Each row of a before or after table is a point. The points were changed in one or more steps. Then noise was added and the rows were shuffled. The steps act on how far a point lies along the listed directions, d1 being the first. Write out the steps. A step turns or swaps two directions, mirrors them in a line or flattens them onto one, adds a multiple of one to another, or multiplies one. Angles are multiples of 10 degrees, from the lower direction toward the higher: turns from -170 to 170, lines from 10 to 170 but not 90. Use the fewest steps. Two steps may share a direction if one is a turn and the other turns, adds or multiplies; they go together, in the order done. Otherwise the lowest direction goes first.

Directions:
(1): [ 0.5 -4.4 -2.6]
(2): [ 4.5 -0.8  2.2]
Before (9 x 3)
[[ 2.6  0.8  1.4]
 [-3.6 -2.8 -2.5]
 [ 7.0 -4.2  0.6]
 [-5.3  2.4  0.6]
 [-1.5 -2.6 -1.1]
 [-3.6  2.5 -1.5]
 [-3.0  0.0  0.3]
 [ 2.2  2.7  5.3]
 [ 0.3  1.1  3.4]]
After (9 x 3)
[[ 4.0 -0.8  3.9]
 [ 4.1  0.8  2.0]
 [-1.4  1.8  2.2]
 [-0.3  3.6  3.7]
 [-0.1 -3.6  0.1]
 [-6.7  0.2 -4.8]
 [-1.0 -1.8 -2.3]
 [ 1.1  0.0  2.8]
 [-0.2 -6.1 -1.8]]
Steps: turn d1 and d2 by -140 degrees

Directions:
(1): [-1.3  3.5 -6.5  2.4  0.2 -0.6  1.1  2.2]
(2): [ 2.0  5.9  1.5 -0.6 -0.3 -2.6  1.0 -4.4]
Before (8 x 8)
[[ 2.0  1.5  2.6 -1.5  2.1  1.3  0.7 -1.2]
 [-1.3  0.6 -1.6 -0.3 -0.8 -1.6 -0.7  0.8]
 [-1.0  1.5 -3.9  0.7 -0.3 -2.3 -1.1 -0.5]
 [-1.5  1.4 -4.4  1.2  0.3 -0.1  0.7  4.7]
 [ 1.6  3.9 -0.1  1.3 -0.4 -1.1 -0.2 -4.1]
 [ 2.8  1.8  3.0 -1.0 -0.3 -1.2 -0.6 -2.2]
 [-4.5 -7.8 -7.2  0.9 -0.2  4.6 -1.0  9.3]
 [-3.4  1.4 -8.6  4.0 -0.7  1.3  1.4  5.5]]
After (8 x 8)
[[ -1.6  -0.1  -1.6  -0.5  -0.8  -1.3  -1.0   1.6]
 [  1.8   3.0   1.7  -0.9   2.1   1.0   1.1  -0.9]
 [ -4.2  -3.4  -6.2   3.4  -0.7   3.2   0.5   6.9]
 [ -1.5   0.0  -4.3   1.1  -0.4  -1.7  -1.3   0.6]
 [  0.8   4.1  -2.4   2.0  -0.6  -0.7   0.1  -2.6]
 [  2.8   3.5   1.3  -0.2  -0.3  -1.5  -0.2  -1.9]
 [ -1.5  -1.4  -3.4   0.7   0.3   1.0   0.1   5.6]
 [ -3.2 -11.7  -1.0  -1.5  -0.5   5.5  -2.4   7.2]]
Steps: turn d1 and d2 by -30 degrees

Directions:
(1): [-8.0  0.6  0.3 -1.7 -1.0 -1.4 -1.1  3.7  2.5  1.3 -2.9 -1.5]
(2): [-0.3 -0.9  0.1  3.1  0.6  1.2  3.0  2.5 -2.1 -7.2 -3.6 -2.6]
(3): [ 1.8  2.2  1.0  1.9 -0.4 -2.4 -6.0  0.1  4.2 -4.0 -1.9  3.6]
(4): [ 1.4  8.1 -1.1 -3.5  1.8  1.6  1.7  1.6 -1.7  0.2 -2.4  1.5]
Before (13 x 12)
[[-1.6  1.6 -0.8 -4.3 -0.4  0.9 -0.1 -1.2 -0.1  4.1  2.1  1.5]
 [-1.1 -2.1 -0.4 -0.2  0.1  2.9  2.7  1.7 -1.8  0.3 -0.3 -1.8]
 [-0.4 -0.2 -0.4 -0.8  0.0  0.7  1.0  1.2 -2.3 -0.1 -0.4  0.0]
 [ 6.5  4.2 -0.3 -1.9  1.4  2.6  0.1 -0.4 -2.5 -2.3  1.8  2.0]
 [-1.0 -3.7  0.8  0.8 -0.9  0.3  1.4  0.6 -0.3 -0.5  0.5 -1.1]
 [ 0.4  2.9  1.0  0.4 -0.1  0.1 -0.2  0.9  0.5 -1.6 -3.2  0.3]
 [ 0.8  5.1 -0.3 -2.2  0.6  0.1 -1.5 -1.6  0.9 -0.3 -2.5  3.7]
 [-1.2  1.2 -0.7  1.1 -0.3 -0.3  2.1  0.9 -2.5 -1.2 -2.0 -1.8]
 [ 1.0 -1.7  0.3 -2.0 -1.5  0.7  0.2 -2.0 -0.1  4.3  3.0 -0.2]
 [ 3.0  2.6 -1.3 -0.5  2.1  1.4  3.4 -2.3 -2.3 -1.0  0.6 -0.2]
 [ 6.9  1.1  1.3  2.7  0.2 -1.7 -1.9 -4.9  1.7  1.3  4.6  3.8]
 [ 1.6  7.0 -1.4 -2.3  1.5 -1.2 -3.2  0.1  1.7  0.3 -0.5  2.3]
 [-1.0 -4.5 -0.5  2.1  0.1  0.4  2.5  1.2 -1.0 -0.2 -0.7 -3.6]]
After (13 x 12)
[[-2.8  9.4 -1.6 -3.9  3.0  1.5  3.8  2.5 -1.5 -1.6 -4.4 -0.8]
 [ 0.8 -6.2  0.2  1.7 -1.3  2.2  4.7 -0.8 -3.1 -1.2  1.2 -4.2]
 [-2.5 -2.8  1.7  5.8 -0.3 -0.7  3.2  2.1 -0.2 -6.6 -2.4 -3.2]
 [-2.5 -9.5  0.6  2.9 -2.0 -2.4 -2.4 -0.8  3.0  3.5  2.3 -2.0]
 [ 1.4  8.3  0.5 -2.5  0.9  0.0 -1.4  0.8  1.0  0.9 -3.5  2.9]
 [ 3.0  3.4 -1.7 -3.1  1.7  4.5  6.1 -1.1 -5.7 -1.1  0.7 -0.5]
 [-1.9 -8.8  1.7  2.4 -2.6 -1.4 -1.5 -1.0  2.0  0.9  2.7 -1.0]
 [-1.0  4.7 -1.0 -1.7 -0.6 -1.5 -0.9  0.3 -0.4  2.5 -1.0  1.3]
 [ 0.0  1.9 -0.8 -2.0  0.2  0.5  0.0  1.0 -1.6  1.3 -0.5  1.1]
 [ 5.1 16.4 -3.2 -5.3  4.6  2.1  2.3  2.5 -2.9 -2.7 -4.5  2.5]
 [ 2.7 13.5 -2.1 -5.1  2.8  3.0  2.2  0.1 -2.6 -2.1 -6.0  4.1]
 [-1.1 13.6 -1.2 -6.3  2.7  3.6  2.1  6.9 -2.7 -3.8 -6.1  0.6]
 [-1.4 -2.2 -0.2 -1.2 -0.5  1.5  0.2  1.0  0.1  2.7  0.6  0.0]]
Steps: add 0.7 times d2 to d3; turn d1 and d2 by -130 degrees; multiply d4 by 3

Directions:
(1): [-0.5 -1.0 -5.1  3.9  1.4  2.7  1.6 -2.9  2.0  3.5  3.6  0.0  0.4 -7.4
 -0.9  0.8  0.6  0.0  3.9  2.8]
(2): [ 3.0 -0.1 -1.2  2.4  3.6  0.3  1.8 -4.0  5.1  0.4 -0.3  3.7 -1.5  4.0
  5.2 -0.7  1.5  5.6 -2.1 -0.8]
(3): [-3.3  0.4 -4.8 -1.1 -5.4  2.5  3.1  3.6 -0.1 -1.0  2.2  1.1 -2.7  0.7
  0.5 -1.1 -2.3  2.9 -5.6  4.1]
Before (13 x 20)
[[ 0.3 -1.2 -4.2  1.5 -0.3  2.1  2.2 -1.3  3.3  0.7  2.3  2.5 -2.3  1.1
   2.7 -2.2 -1.6  1.3 -1.2  2.2]
 [ 3.9 -0.6  6.0  1.7  5.3 -2.6 -4.9 -1.0 -0.7 -1.6 -2.8  0.0  2.2  4.1
  -0.6  0.5  1.4 -2.6  1.3 -6.7]
 [ 3.5 -0.9  3.8  1.9  8.2 -3.5 -5.0 -7.4  1.7  2.3 -1.6  0.2  3.7  0.0
   1.8  1.8  2.7 -1.1  7.8 -6.6]
 [-0.1  0.5  3.3 -2.3 -2.5 -3.5 -2.0  2.2 -4.6 -1.8 -0.8 -2.5  0.5  2.5
  -1.9 -0.6 -2.9 -2.7  0.6 -0.2]
 [ 1.8  0.4  1.1 -2.3  0.1  0.7 -0.3  1.6 -0.8 -0.8 -1.2 -0.3 -0.4  2.8
   1.1 -0.3 -0.5  0.8 -2.4 -1.3]
 [-0.1  3.0  3.0 -4.0 -1.0 -3.3 -0.5  3.2 -3.2 -3.4 -3.1  1.5 -0.7  4.7
   0.5  0.0 -0.8 -2.2 -3.0 -1.7]
 [ 0.5  0.7  3.6  0.0  2.9 -1.9  0.4  0.1 -1.0 -2.0 -3.4  0.1  0.6  3.6
   1.2  1.2  0.7 -1.4  0.7 -1.5]
 [ 4.4  1.0  3.4  2.0  4.5 -1.4  0.3 -3.6  4.0 -0.8 -3.0  2.3  0.0  3.3
   4.0  0.1  1.1  4.1 -1.0 -2.9]
 [-5.3  0.1 -5.2 -0.5 -6.7  2.7  1.8  5.5 -2.2 -0.2  2.9  0.0 -2.8 -1.9
  -1.8 -2.3 -2.7  1.2 -3.5  4.6]
 [ 1.7  2.0  5.7  0.0  4.1 -3.3 -1.7 -1.3  2.5 -0.8 -5.0  3.2 -0.9  7.3
   3.5 -0.2  2.7  1.8 -1.6 -4.7]
 [ 3.7  0.4  5.2 -0.7  4.7 -3.3 -2.1 -4.5  2.2 -0.6 -1.9  1.0  0.1  3.4
   1.7  0.0  1.7 -0.3  0.0 -4.4]
 [-3.0  2.9  1.3 -2.0 -5.6  2.1  0.1  4.5 -1.4  0.4  0.3 -1.5 -2.2 -2.6
  -3.4 -0.5 -2.1 -1.2 -1.1  0.9]
 [ 5.6  0.3  7.1  0.3  7.9 -4.9 -1.6 -7.2  3.9  1.9 -4.0  0.6  3.2  2.6
   1.2 -0.8  4.4  0.9  4.1 -5.3]]
After (13 x 20)
[[ 0.1  0.3 -0.3 -2.6 -1.7  1.6  0.3  2.9 -1.7 -0.5 -0.2 -0.9 -0.6  1.1
  -0.2 -0.3 -1.1  0.1 -2.8  0.3]
 [ 1.7  1.1  9.9 -5.3  1.3 -6.1 -3.2  0.1 -2.2 -1.4 -5.3 -2.5  3.4  4.6
  -2.9 -1.2  1.6 -3.1  0.9 -4.6]
 [-2.4  0.5  1.8 -3.4 -5.9 -2.6 -1.4  5.0 -6.9 -1.9  0.3 -3.8  0.3  0.4
  -3.9 -0.4 -4.2 -4.2  0.0  1.7]
 [-3.7  2.8  0.2 -5.1 -5.6 -1.6  0.6  6.7 -5.8 -3.4 -1.0  0.1 -1.0  1.0
  -2.3 -0.1 -2.7 -4.1 -3.6  1.5]
 [-2.0  0.8  3.1 -2.1 -1.0 -1.5  0.3  3.7 -3.9 -3.0 -2.9 -1.4  0.5  2.8
  -1.3  1.0 -1.0 -3.2 -0.6 -0.1]
 [ 1.2  0.1  8.1 -3.5  3.2 -5.6 -7.0 -1.0 -3.9 -1.3 -4.0 -2.4  3.9  3.7
  -1.2  1.4  0.5 -4.6  5.0 -7.5]
 [ 2.3  1.5  3.6  0.0  1.3 -1.4 -0.2 -0.2  1.2 -2.0 -3.1  1.1  0.0  3.2
   1.9  0.0 -0.4  2.2 -2.4 -2.0]
 [-0.5  0.1  6.7 -3.0 -1.6 -2.7 -5.8  5.9 -6.5 -4.1 -3.1 -3.0  2.2  4.0
  -5.0  0.2 -1.5 -6.2 -1.3 -5.0]
 [-2.3  2.6  0.1 -0.3 -4.2  2.8  0.7  2.6  0.2  1.6  1.1 -0.8 -2.2 -3.9
  -2.6 -0.4 -1.5 -0.2 -0.2  1.3]
 [ 2.5 -1.5 -4.5  3.7  2.8  2.1  2.5 -4.5  6.1  1.9  2.1  3.8 -2.2  1.3
   4.6 -2.2 -0.2  3.0  0.1  1.5]
 [-3.0  2.5  4.6 -3.2 -2.4 -2.3 -1.8  4.6 -2.3 -2.3 -3.9  0.7 -1.1  5.2
  -0.5 -0.3  0.0 -1.4 -3.4 -2.0]
 [ 0.2  0.9  5.8 -4.1 -0.6 -3.4 -2.9  0.7 -2.3 -2.5 -2.0 -1.2  0.0  3.2
  -1.7 -0.2 -0.5 -3.1 -2.0 -3.1]
 [-2.1 -0.7 -7.5  3.9 -1.4  3.5  3.0 -0.6  3.0  2.5  4.3  2.6 -2.8 -3.6
   1.5 -2.1 -0.4  4.5 -0.7  4.4]]
Steps: turn d1 and d3 by -40 degrees; add 1 times d1 to d2
